Every row gives one point. Any point is a mix of the corners, with weights that add up to 1. It lies inside the corners' shape when no weight is negative. Say inside or outside, and name the corners with a negative weight.

Corners:
(1): -.60  -.18
(2): .41  .06
(3): -.34  .10
Points:
-.55  -.16 => inside
-.72  -.12 => outside (2)
-.28  .09 => inside
-.22  .13 => outside (1)
-.67  -.09 => outside (2)
-.02  .13 => outside (1)

Corners:
(1): -.33  -.22  -.10  .21
(2): -.16  -.15  -.03  -.94
(3): .11  -.25  .05  .19
(4): -.20  -.03  .30  .00
(5): .15  .82  .20  .13
Points:
.02  .02  .15  -.30 => outside (1)
-.05  -.19  .02  .13 => inside
-.16  -.07  .10  -.44 => inside
-.15  -.34  .01  -.35 => outside (5)
-.19  -.14  -.02  -.41 => inside

Corners:
(1): .31  -.74  -.65  .35  -.15  .60  .55  .00
(2): -.10  .54  -.69  -.10  -.10  .19  -.30  .05
(3): -.05  -.14  .31  .43  -.12  .32  .38  -.54
(4): .22  -.07  .19  .12  -.12  -.31  -.27  -.10
(5): .28  .13  -.55  .25  .25  .10  .01  -.25
(6): -.15  -.06  .27  .27  .28  -.85  -.05  .47
(7): -.20  .20  .00  .38  .25  -.42  -.73  .32
(8): .57  .50  .28  .38  -.31  .66  .12  -.27
(9): -.26  -.59  -.32  -.55  .67  .72  .49  -.39
Points:
.06  -.53  -.38  -.10  .42  .36  .51  -.31 => outside (2, 7, 8)
-.02  .07  -.10  .18  .03  .09  -.07  -.12 => inside
-.06  -.06  -.20  -.07  .35  -.24  .16  -.08 => outside (1, 7, 8)
.17  .03  -.02  .36  -.10  -.01  -.10  -.04 => outside (9)
.03  -.01  .07  .12  .31  -.09  -.07  -.14 => outside (1, 2)
.08  -.22  .04  .42  .13  .60  .17  -.47 => outside (2, 4, 6)
-.05  -.83  -.60  -.02  .20  .58  .92  -.28 => outside (4, 7, 8)

Corners:
(1): .28  -.33  .10  .32  -.63  .64  -.33  .64  -.02  .02  -.34
(2): -.45  .94  -.73  .39  -.16  -.13  .45  -.61  -.51  .94  -.09
(3): -.54  .53  -.05  .46  .32  .81  .34  -.51  .01  -.47  .38
(4): -.41  .62  .39  .54  .36  .42  -.55  .00  -.32  .77  -.35
(5): -.12  .86  -.33  .45  -.19  .26  .15  -.42  .46  -.24  .56
(6): .15  .92  .12  .09  -.62  -.67  .17  -.35  -.54  -.02  -.59
(7): .25  -.21  -.06  -.27  -.05  -.30  .45  .21  -.67  .73  .47
(8): .60  .13  -.46  .09  .17  -.26  -.21  .70  -.19  -.22  .04
(9): .39  -.28  -.19  .01  .40  .57  -.30  .07  .07  .26  .06
(10): -.26  -.46  .06  -.22  -.50  .24  .21  .23  .51  .03  -.10
(11): -.33  .35  .14  -.02  -.58  -.41  -.52  -.36  -.53  -.17  -.32
(12): -.02  -.55  -.18  .78  .20  .12  -.31  -.25  -.10  -.17  -.03
Points:
.12  -.16  .08  .25  -.02  .24  -.26  .17  -.11  -.03  -.02 => outside (2)
-.10  .09  .04  .31  .03  .15  -.21  -.03  -.29  .21  -.18 => outside (5)
.16  .46  -.05  .12  -.27  -.29  .04  -.06  -.35  .05  -.23 => inside
-.16  .06  -.05  .16  -.17  .33  .07  -.03  .13  -.04  .04 => inside
.01  .20  -.16  .33  -.08  .31  .07  .02  .04  .18  .09 => outside (11)
-.02  .41  -.09  .20  -.23  .02  .05  -.18  -.07  .01  -.04 => inside
-.10  .17  -.28  .19  -.07  -.02  .23  -.33  -.08  -.27  .18 => outside (1, 4)
-.11  -.27  -.21  .20  -.04  .38  .00  .01  .14  -.03  .17 => outside (4, 6)

Corners:
(1): -.38  .31  -.19  -.40  .01  .39  -.33  .01  .09  -.10  .16  -.38
(2): .48  .64  .01  -.28  .29  .13  -.26  .49  -.03  -.88  .27  .08
(3): .27  -.36  -.41  .09  -.13  -.37  .75  .55  .00  .50  .37  -.42
(4): .39  .46  .27  -.12  .04  -.40  .10  .23  -.04  .32  .10  -.17
(5): .33  -.22  -.65  .94  .26  -.42  .86  -.29  .07  .18  .56  .10
(6): .28  -.02  -.28  .63  -.36  -.17  .09  -.04  -.14  .44  -.34  -.26
(7): .25  .35  .54  -.50  -.35  .43  -.80  .35  .05  -.53  .48  .40
(8): -.67  .23  -.12  .84  -.18  -.42  .72  -.15  .43  -.07  -.25  .17
(9): -.14  .04  .11  .07  -.47  -.70  -.55  .41  .08  .21  .52  -.13
(10): .20  -.42  .18  .85  .01  -.40  .80  -.31  -.61  .34  .39  .03
(11): -.26  -.41  .19  .20  .18  -.07  -.02  -.30  -.41  .40  -.64  .56
(12): .33  -.33  .22  .23  .23  -.03  -.30  -.24  .03  .09  -.28  -.57
(13): .23  .34  .05  -.35  -.37  -.19  -.46  -.26  .30  -.48  -.46  -.15
Points:
.12  -.07  -.34  .61  .07  -.32  .53  -.13  .08  .10  .27  .04 => inside
.09  .05  .02  .12  -.15  -.13  .04  .16  .06  -.02  .23  .02 => inside
.19  -.11  -.05  .36  -.08  -.25  .31  .02  -.14  .19  .15  -.11 => inside
.09  .11  -.12  .15  -.11  -.31  .12  .15  .08  .01  -.03  .21 => outside (1, 10, 12)
.06  -.05  -.13  .35  -.02  -.26  .23  -.07  -.05  .18  -.06  -.13 => outside (7)

Corners:
(1): .36  .29  -.22  .13  .19  .18  .04  -.15  .35  -.18  -.39  .19  -.07  -.09  .18  -.50  -.41  -.08
(2): .27  -.21  .24  -.38  .07  -.26  .00  -.35  .19  -.11  -.39  -.34  .27  -.42  -.09  .28  .22  -.07
(3): -.23  .47  -.22  .04  -.15  -.08  .54  -.55  .34  -.54  .07  .00  .08  -.30  .43  -.16  .22  -.16
(4): -.46  .51  .13  -.02  .26  .07  -.03  .57  .16  -.29  .33  -.11  .08  .38  -.25  -.48  .18  .06
(5): .04  .50  -.11  -.33  .05  .49  .10  -.22  -.40  -.39  .35  -.07  -.14  -.09  -.59  .11  .07  .25
(6): .37  .34  .00  .05  -.12  .06  -.04  -.36  .21  -.37  .02  -.41  .08  .27  -.06  .23  -.30  .05
(7): .57  .11  .06  -.43  -.22  -.02  .11  -.26  .00  .37  -.08  -.30  .05  .00  .50  .03  -.07  .04
(8): -.42  .23  -.14  -.22  .26  -.04  .23  .53  .18  -.51  .26  -.19  -.15  -.40  .19  -.29  .82  .14
(9): -.08  .10  -.42  -.27  .08  -.17  -.24  -.02  .17  -.34  .04  .18  -.13  -.23  -.03  .06  .39  -.24
(10): .76  .36  -.14  .64  -.34  -.12  -.01  .14  -.24  -.18  .02  .38  .46  -.08  .09  -.19  -.05  -.14
(11): -.13  .40  .06  .24  -.31  .32  .09  .60  -.03  .19  .03  .23  .04  .34  .14  -.33  .23  .65
(12): -.30  .38  -.48  .10  -.12  -.44  -.34  .12  .03  .12  -.94  -.26  -.18  -.09  .35  -.45  .01  .09
(13): .02  .33  .06  .67  -.54  -.21  .21  .27  -.21  .36  .19  .32  -.21  -.27  .11  -.38  -.21  .10
(14): .26  -.01  .15  .15  -.26  -.40  .12  -.34  -.10  -.65  .44  -.07  .24  .38  .05  -.24  .10  .15
(15): -.02  .43  -.57  -.18  .07  .24  -.01  -.46  .09  .33  .40  -.21  .25  -.19  .22  .31  .05  .47
(16): -.17  .28  -.01  .20  .29  .60  -.05  -.85  -.04  .36  -.03  -.41  -.05  .05  .44  .28  -.01  .27
(17): .35  -.34  -.28  -.11  -.24  .33  .15  -.49  -.11  -.06  -.18  -.46  .15  .46  .24  .02  -.03  -.08
(18): -.15  .13  .23  .53  .27  .04  .24  -.09  -.14  -.30  -.38  .17  .15  .42  .48  .12  -.60  .01
(19): -.30  .09  .01  .46  -.55  .21  .04  .33  .08  -.42  .05  .21  .25  -.02  .66  -.68  .06  .18
Points:
-.04  .21  -.09  -.03  -.01  .10  .07  -.19  .03  -.08  .03  -.13  .02  .02  .19  -.12  .06  .14 => outside (6, 10)
-.16  .11  -.16  .16  -.08  -.09  .04  -.16  .14  -.32  -.01  -.14  .26  .19  .38  -.05  .24  .12 => outside (1, 5, 7, 13)
-.46  .37  -.26  -.07  .39  .24  .09  -.30  .14  -.39  -.03  -.25  -.14  .35  .15  .02  -.02  .16 => outside (2, 7, 10, 13, 19)
.04  .25  -.08  .17  -.15  .06  .06  -.01  .04  -.10  .00  .02  .06  -.01  .19  -.20  -.03  .14 => inside
-.06  .22  -.12  -.05  -.08  .01  .03  -.13  .05  -.08  .06  -.18  .04  -.13  .13  -.05  .26  .11 => outside (1, 18)

Corners:
(1): .43  -.29  .13  -.04  .18  .07  -.28  -.20  -.45  .12  .21  -.01  .18  .06  -.46  -.06  -.34  .20  -.01  .13
(2): .39  .05  -.18  .77  .05  -.06  .23  -.18  .13  .24  .27  -.17  -.10  .21  -.20  .34  .15  .08  -.03  .22
(3): .08  .12  -.02  -.12  -.07  .03  .25  -.08  .12  .01  -.06  .52  .19  .14  -.03  -.11  .06  .01  -.25  -.10
(4): -.03  -.23  .24  -.17  .14  -.02  .03  -.40  -.02  -.37  -.11  -.38  -.27  -.23  -.28  -.03  .29  .27  -.14  .04
(5): .29  .10  -.06  -.03  .07  .47  -.34  -.17  -.53  -.07  .16  -.20  -.58  -.21  .01  -.09  .09  .23  -.22  .16
(6): .09  -.16  .04  -.20  -.17  .01  .14  .07  .11  .00  .16  -.14  .08  -.32  -.20  -.12  .09  .23  -.03  -.37
(7): -.05  .02  -.71  .18  .00  -.16  .01  -.23  .05  -.04  -.06  -.03  -.21  .00  .45  -.05  .16  .12  .08  .02
(8): .02  -.10  .08  -.22  -.09  -.09  .01  .34  .05  .06  -.46  -.06  -.10  -.04  -.07  -.11  .00  .28  .31  -.24
(9): -.94  -.04  -.51  .18  -.35  -.07  .34  .73  .33  .29  .03  -.01  -.56  .29  -.20  .00  -.59  -.20  -.04  -.34
(10): .38  .16  -.02  .36  -.17  -.14  .30  -.13  .02  .20  -.10  .03  .07  .11  .63  -.13  .16  -.20  -.24  .03
(11): .48  .08  -.16  -.17  .23  .07  -.68  -.26  .11  -.54  -.20  -.04  .06  -.21  -.34  -.08  -.51  -.51  -.26  .04
(12): .38  .07  -.15  .05  .03  .11  .09  -.11  -.46  .31  .13  -.03  .06  .23  .44  .76  .00  .14  .01  .25
(13): .39  -.36  .12  -.22  -.23  .04  -.03  -.26  .12  -.26  -.04  .01  .10  .07  -.29  .07  .00  .10  .25  -.19
(14): .38  -.09  -.11  -.05  .09  .47  .15  -.19  .26  .30  .09  -.14  .18  .18  -.36  .12  -.08  .26  .06  -.07
(15): -.31  .11  -.04  -.14  -.04  -.21  .20  .11  .25  .22  .17  -.26  -.27  .16  -.16  -.14  .06  -.33  -.04  -.44
(16): .16  -.24  .02  -.14  -.03  -.11  -.06  .31  .07  .15  .22  -.22  -.01  -.06  -.15  -.33  .15  -.50  -.16  -.06
(17): .16  -.16  .07  -.17  -.14  -.08  -.26  .02  .14  .10  .19  -.21  .11  .15  -.22  .00  .21  .23  -.21  -.10
(18): .56  -.02  .03  -.13  -.34  .03  .25  .02  -.23  .26  -.02  -.16  -.02  .17  -.22  .34  -.10  -.02  -.14  .14
(19): .45  .09  -.24  -.18  .07  .10  .15  -.13  .32  -.01  .13  .21  -.05  .15  -.12  .25  -.63  .18  -.03  -.08
(20): .06  .19  .13  .00  -.28  .06  .33  .19  .18  .24  .21  -.19  .15  -.01  .02  -.05  .07  .27  .22  .10
(21): .36  .12  -.05  -.06  .01  -.03  .14  .02  .04  -.48  -.17  -.19  .08  .04  -.07  -.19  .03  .05  -.08  -.20
Points:
.47  .09  -.03  .14  .06  .07  -.03  -.20  -.35  .05  -.02  -.37  -.16  -.06  .14  .05  .22  -.01  -.03  .20 => outside (3, 6, 9, 13, 17, 19)
.24  .00  .03  -.01  -.07  .03  .02  -.05  .00  .01  .14  -.09  .02  .01  -.14  .03  -.05  .01  -.09  -.01 => outside (7, 8, 14)
.21  -.06  -.08  -.10  -.02  .06  -.03  -.04  .00  -.01  .05  -.09  -.05  .01  -.19  .05  -.09  .07  -.03  -.04 => outside (10)
.21  -.01  -.12  .03  -.06  .04  .07  -.03  .04  .04  .04  -.05  -.06  .04  -.07  .05  -.07  .08  -.04  .00 => outside (15)
.42  .02  .06  .04  .10  .07  -.03  -.01  -.09  .10  .09  -.31  -.06  .05  -.12  .04  .03  -.03  -.09  .08 => outside (3, 6, 7, 9, 13)
.21  .01  -.11  .02  -.08  .03  .07  .01  .04  .09  .05  -.04  -.01  .09  -.06  .05  -.07  .02  -.03  -.05 => outside (4)
.16  -.03  -.03  -.05  -.03  .01  .00  -.05  .07  -.06  -.02  -.10  -.04  .01  -.12  -.02  -.03  .02  -.06  -.07 => inside
